Rows are points. Each table stands for the endless flat space through its points: a line for two points, a plane for three, and so on. The two share one point or none. Which?

First (2 x 3)
[[ -2  -9  -5]
 [  0 -17   7]]
Second (2 x 3)
[[-12  -6 -15]
 [ 16 -22   1]]
They share: no point

First (4 x 6)
[[ -2 -10 -16  18  15 -10]
 [ -7 -13 -30  22   0 -11]
 [  3   5 -12  -2  20   1]
 [ 26   6  -2  18   9  -4]]
Second (3 x 6)
[[ -1 -11 -32  20   6  -2]
 [  1 -10 -34  13   8  -4]
 [  6 -12 -38  17  11   2]]
They share: [ -6  -9 -28  16   3  -8]

First (3 x 9)
[[  8  13   6   3 -10 -18 -11  25   1]
 [  0   1   6   1 -18 -16  -5  13 -11]
 [-15  -2  -9  22 -24 -16  -5   1 -23]]
Second (2 x 9)
[[-24 -16 -22  19 -18 -14   4  -7  -1]
 [  6  19   8  14 -18 -19 -16  23 -21]]
They share: [ -6   5  -4  16 -18 -17  -8  11 -13]

First (3 x 12)
[[  8 -22  -3  -2 -38 -52   2   4 -29 -11 -25   3]
 [-20 -30 -15  -2 -22 -28  30  28 -21   9 -45  19]
 [ -1   2 -12 -44  16   2  -7 -20  13 -14 -22   3]]
Second (2 x 12)
[[ -1 -22 -26 -15 -20 -15 -16  -3 -28 -25 -18   1]
 [  4   8   4 -35 -10 -40  -6 -18   7 -10 -18  -9]]
They share: no point

First (5 x 20)
[[-16 -37  -5   3  -9  13   1  30 -16  10   1  -5  22 -23  33  23   6  -1
    0  54]
 [ -5 -17 -13  -8 -23   2 -24  37   6   9  18  18   9 -31  14  18   6  -5
   -6  27]
 [-61  -7 -13  24  -3  32 -12 -23 -20  -7 -10  56  -9 -17   2  36  50 -37
  -14  25]
 [-22 -32 -30  -7 -19  21 -33  26  -3   6  17   6  17 -11  13  17  27  -4
   11  37]
 [-13 -32  -4   8  -7   8  -4  27 -11  -1  -2  -5  28 -19  22  20  11   2
   -3  42]]
Second (3 x 20)
[[ -4 -34  -4 -21 -30  23 -54  28 -11 -13  -7 -10   0 -11  17  -9  14 -10
  -11  -2]
 [-23 -28  -2  -4 -22  11 -36  31  -2 -21   3  -1   7  -2   9   6  30 -12
  -10  15]
 [-18 -32   2 -13 -28  15 -46  34  -5 -23  -1  -8   0  -1  13  -3  26 -14
  -13   6]]
They share: [-19 -22 -16   6 -12  11 -24  19  -2  -7   5  11  21 -14   5  18  26  -4
  -2  25]

First (5 x 24)
[[  0  -6   1  37  17 -40 -33 -23  12  -2  19   7  18  -7  17   8   8 -47
   15 -16  -5 -29   7  14]
 [-27   0  26  64   7 -31 -34 -46  18 -15   1  -4   9   6  -3  17   3 -48
   -4  10  13 -18 -10  11]
 [-45 -12  52  40   6 -30 -38 -54  28 -25 -31 -20 -12   9 -18  39   0 -28
  -20  20   8   7 -13   6]
 [ 14 -32   5  15  43 -18 -21  -6  29  37   0 -24  21 -24  22   4  36 -24
   18 -19   1 -32 -19   3]
 [ 14 -50  11 -39  42 -37 -37   1  34  24 -25 -33   3 -22  12  30  23   5
   11 -34 -24 -14  -2  11]]
Second (3 x 24)
[[  0 -27   9  31  29 -17 -38 -44  40  15  -9 -14  -8 -23  -4  38  34  -9
  -10  11   1   1 -12 -10]
 [ -6 -34  29   5  30 -17 -33 -12  29   9 -18 -14   8  -9  11   8  15 -32
    8  -9 -16  -7 -14   6]
 [ -2 -33  20  15  30 -15 -37 -25  35  12 -15 -13   1 -15   4  20  23 -22
    0   0 -11  -2 -14  -1]]
They share: [-10 -24  25  17  28 -25 -27 -24  27   9 -12 -18   4 -13   9  20  21 -26
   4  -5  -2 -11 -10   2]
